Each row is a point. Before rounding, the points of a table are all equally far from one centre. They may lie mostly on one side of it. Where is the centre, to within rounding?
In the rows, zero is written as 128.

Points (9 x 2):
[[150 136]
 [135  60]
 [147  65]
 [146  65]
 [ 82 104]
 [ 96  71]
 [109  62]
 [166 113]
 [153 134]]
Centre: [125 102]

Points:
[[144 174 115 124 193 189 117 129]
 [121 178 134  61 150 188 135 144]
 [111 130 178  90 163 131 106  81]
 [ 67 160 128 119  86 173 165 107]
 [ 79 171 102 122 145 197 114 193]
 [109 136 133 134 190  93  71 110]
 [110 205 151  80 164 108 167 130]
 [114 162 114  81 131 183 171 149]
 [ 70 114  85 143 171 164  73 125]
 [ 69 171 172  65 135 129  91 171]
 [ 76 175 118 107 124 202 116  73]
 [ 53 203 172  97 138 173 137  91]]
Centre: [ 84 165 128 121 149 140 117 129]

Points:
[[111 117 131  95 107 171 103 113 143  84  85 128 119 110]
 [112 114 123 138 126   7 137 116 131  65 125 148  86 178]
 [125  97 157 152  62  74 190 120 141 145  95  92  84 143]
 [144  89 169 142  49  62 111 130 150 133  78  97 107 144]
 [156 103 131  88 126  72 114 110 131 165 181 151  88 164]
 [158 164  84 121  94 144 154 164 164 138  82 197  95 155]
 [128  62 149 122  61  99 137 121 195 125 129 123 125 151]
 [130 108 116 127 168  85 107 100 152  65  97 114 164 142]
 [ 89  97 158 134  86  76 127 123  81 149  91 127 135 192]
 [143  65 126 136 136  75 138  68 139 101 148 132  60 173]
 [ 94 129 152 103  68 148 109  99 153 111 105 123  68 166]
 [143  61 102 132 105  77 170 141 161 144  92  99 169 142]
 [126  85 113  63  61 106 121  74 120 103  78 161  94 117]
 [146  61 101 109  71  98 152  81 140 141 115 162 160 152]
 [135 109 133 170 120  96 153  96 207 116  61 116  92 117]
 [130  53 128 122  99  58 147 100 135  60  91 142 125 102]
 [ 97 112 135  80 154  83 182 111 187  87  96 156 103 106]]
Centre: [137 115 117 116 116  91 138 131 135 118  95 143 100 152]

Points, 31 rows:
[[119  85 154 109  84 153 130  77 111 143 186 107 113 166 166 146  91 106
  125 151  58 154 193  50]
 [126 105 165  95 151 109 110 141 109 113 183  42 107 186 189 148  83 212
   74 195  91 110  97 115]
 [143  44 168  87 163 159 124 116 118 158 210 128 119 140 165 140 101 166
  105 179  97 157  88 191]
 [ 94 109 131 114  51 157  97  75  98 122 219  69 134 169 162 130  56 143
  119 161  87 130 182 104]
 [123  96  92  71 103 137 170 160  98 130 183  68 139 129 170 147  90 152
  120 152 175 116 178 127]
 [ 77  51 188 103 117  93 119  75 125 139 245 124  93  98 150 145  77 139
  132  98 103 134 154 116]
 [154 123  78 140 164 128  99 108  63 158 200  33 118 140 145 161  53 149
  161 172 107 134 141 129]
 [148  93 166 102 164 160 118  85 121 139 207 106 186 115 167 153  11 127
  117 176 137 164 154  62]
 [ 98 164 156  98 111 159 149 104 118 126 168  76  47 144 164 105  96 183
  134 202 116 181 116 119]
 [117 142 214 126 107 178 133 127 119 110 180  62 167 149 167 164 106  86
  102 155 104 119 122 129]
 [128 111 173  86 167 194 152 123  61  84 156  99 129  91 166 145   8 177
  121 144  91 151 150 100]
 [143 130 151  82 175 187 130  89  90 153 180  96 136 120 157 127 128 175
  107 147 101 208 182 168]
 [116 111 119 132 133 104 136 134  56  78 221  77 117 108 166 154  94 125
  137  90  49 145 157 114]
 [149  99 131  68 177 109  87 147  67 145 153 102 146 137 145 142  52 131
   68 184  79 147 159 157]
 [151  98 154  85 176 119 100  62  60 171 142  90 118 156 161 120  51 133
  112 144  50  93 115  78]
 [100 114 122  73 153 110 103 106  98 160 218  67 152 134 128 101  64 154
  126 146  47  73 142 140]
 [160 115 178 123 121 162 152  98  89 171 238 125 137 121 191 158 123  74
  109 144 104 146 141 114]
 [174 103 198 178 204 153 122 112 111 146 152  82 121  80 201 127 107 147
  117 159 102 147 151 130]
 [154 164 134  66 134 117  68 115 105  67 216  91 126  78 166 118  75 140
   96 167 140 118 135  98]
 [122  90 135 104 124 127 136  43  58 120 238 136 157 150 189 132  63 169
  117 118 100 184 136  91]
 [148 115 190 102 177  96 125 119 101 144 175  71  98 132 215 119  54 103
  119 215 103 156 198 114]
 [ 99 149 192  78 113 150 122 166 118 157 195  88  92  99 194 139  80 120
   75 169 105 130 201 102]
 [104 108 177  44  99 134 116 108 106 148 168  64  94 126 123 112  47 100
  113 198 140 176 136  88]
 [187  65 190 133 159 113 107  67 111 158 147 112  56 121 148 148 102 134
   92 164 121 162 150  82]
 [180  72 186 149 170 147 105 114 147 194 193  88  93 123 147 144  98 126
  122  83 127 117 156 115]
 [148 133 150 114 155  95 177  31  73 162 178  47 139 139 151 149  93 113
  125 119  96 156 139 125]
 [ 60  96 126 100 159 157 147  85  89 104 188  59  97 176 153 143  32 117
  163 113 125 117 134  91]
 [ 91 138 193  75  88 135 125 101 107  73 121  87 140  79 133 130  77 149
  140 157 114 152 156 120]
 [102 144 153  56 164  98 141  76 136 174 171  70 119 101 173 145  42 141
  170 159 155 127  99 127]
 [179 121 106 110 135 136 106  78  55 107 176  99 170 121 191 138  52 107
   92 155 124 113 175 100]
 [131 102 160  69 138 132 109  81 119 125 150  78 176  58 161 153  67  80
  137 173  98 147 132 126]]
Centre: [128 108 159 106 142 132 119 110 105 131 183  92 115 132 164 133  81 151
 121 143 113 139 137 114]

Points (30 x 24):
[[147 192 163  94  79  84 145 190 138 122 115 157  80 124 126 199 152  88
  157 180 120 113 168 140]
 [148 171 114  75 104  95  79 118 121 142  87  96  81  94  81 168  92 123
   78 141 179 175 104 144]
 [177 169 114 104  77  87 105 120  85 208  81 160  65 162  59 203 150 134
  132 128 152  77 115 163]
 [167 211 174  72 108  83 122 117 126 138 103  75 132 121 120 149 135 165
  190 128 117 156 186 102]
 [107 189 136  82  82 103 166 133 172 156  49 193 148 181 120 179 140 118
  143 174  85 153 143 131]
 [131 178 120  99 108 109 162 145 163 191  65  89  99  73  96 186 160 142
  196 154 119 122 143 145]
 [123 162 163  85 102 119  99  91 179 130  40 116  50 128 143 199 154 144
  107 102 116 198 154 155]
 [136 186 168 168  92  85  87 141 118 169  99 107  67 162 131 113  89 120
  141  83 142 162  85 168]
 [168 148 204  91 143 122 110  46 107 164 106 157 101 166 194 121 159 130
  180 111 131 109 107 158]
 [168 101 177 112 152  90  70  42 179 177 101 143  81  64 142 163 126 121
  120 110 132 122 177 166]
 [ 90 169 121  49 104 100  65  97 103 181 107 118  77  93 138 145 139 111
  117  76  83  82 108 134]
 [162 156 168  99  94 108 168  52 147 148  46  73  98 128 104 155 102 113
  113 108 159  99 115 198]
 [155 135 123  20  86  51 146 118  80 167 104 127 114 188 109 140 124 101
  148 159 167 173 124 112]
 [218 156 181 129  74 106 133  87 109  90  51 163  88 195 123 138 127 108
  133 117  54  87 168 129]
 [185  70 194  54  54  90 113 112  99  88  52 123 107 153 111 191 148  87
  183 127 147 119 112 136]
 [122 103 164  44  65 135 132 138 113 152  64  68  91 207  89 161 120 113
  126  74 115 164 133 118]
 [141 146  92  65  80 100  87 106 106 189  56 198 102 200 116 190 126 113
  124 144 196 135 108 126]
 [132 172 174  94  93 122 125 149 110 127  67 144  72 152 191 133 140 130
   99 163 135 138  58 129]
 [181 171 120  90 101  88  74 115 148 172 118  79 140 155 159 217 112 123
  204 137 104 159 154 186]
 [179 149 178 123 119 114 105 125 126 164  51  51  88 148 116 167 194 129
  209 167  70 127 112 106]
 [154 145  99  72 142  92 144 122  63 204  40 154  72 156  97 136 142 118
  195  91 153 140 174 167]
 [187 190 159 103 140  91 133 114 129 166  36 134  65 117 108 173 189 108
  162  88 164 120 202 122]
 [ 91 130 151  99  75  67 130 111 183 178  77 164  99  87 104 165 125 148
  125  98 116 156  90  83]
 [122 189 179 112  66 158 145 102 117 198  63  85 112  95 126 210 140 118
  107 153  93 139 131 151]
 [151 183 141 142  65 135  82 102 113 225  91 117 119 164  86 140 107 163
  167 198 143  89 116 127]
 [149  94 127  89  64 102 145 190 157 156  64 123 123 103  66 153  60 128
  149 159 148 131 116 141]
 [151 155 119 107  98  70 135 115  73 139  83  37  71 118 137 223 143  90
  167 143 152 125 133 132]
 [203 192 172  86  63  91 136 108 105 158  94 169 115 169 147 157 168 154
  184 126 105 157  89 148]
 [137 130 159 114 124 138 108 141 177 190  87 190 106 122 104 195 101 113
  115 163 114 142  92 215]
 [105 162 108 128 102  56 138 159 162 180  75 188 117 164 148 184 166 102
  210 175 119 107 166 143]]
Centre: [145 118 133 119 104 108 103 112 122 149  83 130 118 144 121 145 141 112
 137 133 118 126 149 138]

Points:
[[109 162 180  97 146 149 120  94 150 122 133 105 168 137 174 166 166 144
  131  78 131  96 125 173]
 [123 164 150  94 123 105 209  86  48 129 110 126 107 121 138 159 163 163
  151  92 178 168 176 131]
 [200  93 153  93 137  89 154  49  39 148 105 124 146 103 161 132 165 122
  167 148 189 150 100 143]
 [184  98 167 129  94 125 133  95  41 116  96 129 126  91 106 149  93 173
  162 117 207 100 109 135]
 [175 120 154 113 146  61 168 104  26 134 133 141 154 110 122 179 134 180
  170 157 160 124 141 132]
 [176 121 183  83 111  98 180 122  40 108 141 126 102  79 173 130  65 163
  129 118 175 115 100 202]
 [168 154 164 126 117 105 145  64  28 155 118  75 135 119 179 170 159 115
  115 120 148 107 150  77]
 [162  89 224 125 126 123 151  63  18 114 102  80 126 124 129 129 154 129
  142 118 158  91 105 129]
 [156 152 216  78  90 100 154  60 140 175 165 112 130 137 186 144  82 116
  130 146 181 138 100 222]
 [186 128 167 149 117  80 185  53  78  99 116  74  79 136 155 117 109 132
  143 143 187 148 185 162]
 [118 115 191 113 101 136 179  79  34  92 107 111 104 146 177 107 112 128
  142 115 195 101  57 156]
 [134 121 144 138 124 128 123  62  66 126 123  93 158 129 170 118 126 160
  208  98 167 105  91 126]
 [205 124 124 120  86 133 216  95  44 105 172 133 143 132 145 168 110 164
  153 102 153  76 103 138]
 [158 120 176 118 130 100 174  75  78 164 153  85 119 124 134 219  92 151
  137 153 195 157  60 161]
 [181 161 204 119 151 106 182 128  59 154 160  97 120 110 183 126 101 188
  123  98 176 148  83 153]
 [183 153 174  65 140  99 189  77  65 130 112  86 170 123 122 134 158 204
  180 146 190 116 138 131]
 [186 104 138  53 174  91 185  68  88 124 121 117 139  95 130 182  91 152
  159 138 169 153  77 158]
 [ 98 119 131 130 155 142 166 102  85 162 179 117 127 116 146 187 193 172
  110  99 155 125  93 149]
 [171 101 174 102 123 101 217  68  67 153 147 135 128 143 138 207  91 154
  188  87 196 110  96 127]
 [168 160 139 107 134 106 181  41  48 154 134  76 132 140 209 116 121 140
  129 101 191  74 120  77]
 [140 123 174  66 181  79 164 109  29 143 150 124 108 188 152 128 164 177
  130  78 173 116 117 163]
 [141 119 154 105  95 102 156 129 100 151 129  90 130  80 156 176 153 189
  145 127 123 139  56 151]
 [160 111 186  75  84 131 170  71  42 174 110 100  91 128 163 133  99 130
  150 102 171 144  84 203]
 [111 144 151  75 137 129 206  89  68 139 142  86  93 147 170 174  71 166
  153  78 180 150  94 144]
 [184  68 237  51 145 106 158  94  79 142 169 130 113 135 109 167  81 103
  149  96 205  81 158 158]
 [214  74 203  99 134 140 122 123  90 162 169  95 113  98 127 137 128 206
  131 110 188 100 110 134]
 [134  77 188  82 124  70 198  74  23 166 142 124 100 109 174 177  91 160
  118 119 199 113 114 158]
 [ 98  67 157  77 134  98 173  98  59 151 187  73 134  90 184 160 116 156
  124 148 172  97 117 199]
 [134  78 199 120 155 119 194 144  52 128 126 131 113 135 131 164 129 200
  122 113 158 123 130 114]]
Centre: [149 130 161  89 119 103 160  95 107 138 154 115 116 130 133 132 127 123
 125 127 174 100 124 137]

Points, 29 rows:
[[ 75  70  64 140 115 145 101 110 171 127  90  89  85 218 147 104 191 103
  130 173 129 123 126 110]
 [ 92  80  95 105 101 108 147 109 160 150 117  57  73 222 176  58 134 110
  120 106 145  88 116 104]
 [112  33 162 119  82 130 149 102 184 129 117 130  85 169 170  95 145 106
   90 100 157 111  81 105]
 [160  86 125 100  67 103 115 128 152 138 132  63  70 202 167 102 149  61
   60 124 133 151  86  96]
 [115  83  81 103  96 108 124 162 197 167 105 119  68 192 144  56 163  94
   89 105 148 135  54  83]
 [145  81 147 147 120 137 134  72 201 135 157 116  62 185 118  65 138  50
   84 150 191 122 119 126]
 [114  71 149 136 146 138 130 114 204 142 146  70  47 172 163  58 159 103
   79  99 128  86 122 120]
 [138  90  96 142  88 111 149  21 136 112 122  91  70 206 133  88 109  73
  100 102 121 122  87  99]
 [127 103  82 115 139 117 154 115 216 199  89 134  55 174 170 105 113  83
   79 123  66 141  92 111]
 [130  72  44  91  96 143 142  87 179 190 114  85 114 150 177 116 112 116
   53 119 137  81  77  87]
 [124  66  89 130 130 103 148  85 166 133 110  87  76 196 142  69 104 122
  127  98 169  72  71 141]
 [ 82 124 192 143 134 142 131 130 146 178 111 123  65 156 187  84 131 106
   97 107 156  91 106 111]
 [ 65  88  97  85 129 143 113  84 206 155  99 108  65 212 112  75 136  98
  101 116 175  92 131 108]
 [132  87  97 110 120 112 101 116 133 165 100 136  50 162 174  33 133 100
   94 134  83  59 133 159]
 [118  91  86  83 111 128  93  78 160  89  84  76 111 200 150 102 156 101
  100 129 132 103 150 148]
 [136 123 134 104 157 133 103 144 188 155  95 101  97 176 156  53 145 101
   62 123 119 152 111 105]
 [130  79 127 144 142 108 108 104 168 151 110 100 114 192 146  72 161 123
   81 106 131  98  97  74]
 [148  67  80  87 135 178 135 143 182 152 122 149  77 215 158  77 160  93
   91 127 114 143  76 105]
 [102  85 125  99 153 162 135 137 173  87 150 114  56 173 138  36 134  78
  109 105 136  89 145 101]
 [ 95  77  63  83  51 179 122 152 134 172 112 105  99 211 111  67 173  87
  155 110 138  93 100  61]
 [135  97 121  99  76 143 106 133 113  97 144  94 111 194 119  57 142 110
   97 171 149  73 114 103]
 [133  85  86  94 115  96 117 107 187 112 136 132  41 151 149  74 139 107
   58 143 154 160  57  92]
 [172 105  77 111  99 115 152 114 193 149  98 108  87 183 152 102 140  91
   72 154 159 108  62  69]
 [131 109 113  86 122 156 175 129 121 125 147 164 114 199 125  78 143  65
   98 176 149 161 122 158]
 [ 84  59 103 127 118 163 117  85 169 128 111 145  56 203 128  53 185  88
   90 119 162 122 104 155]
 [111  79 136 115  98 117 156  81 170 126 191  68  37 185 159  56 129  78
   80 141 153  79  95 129]
 [118  78  72 141  82 131 144 105 185 157 136 113  22 178 178  40 141 119
  113 169 129  69  74 132]
 [109  19 136 100  52 159 142  97 165 169 132 102  80 159 161  77 138 128
   99 164 109 185 130 136]
 [136  13 140 101 107 186 113 129 172 148 208 153  74 162 159  84 158  76
   95 139 131 118  94 108]]
Centre: [114 110  96 104 101 146 119 102 150 170 147 101  79 117 121 110 143  74
 145 129 119 123  99 129]
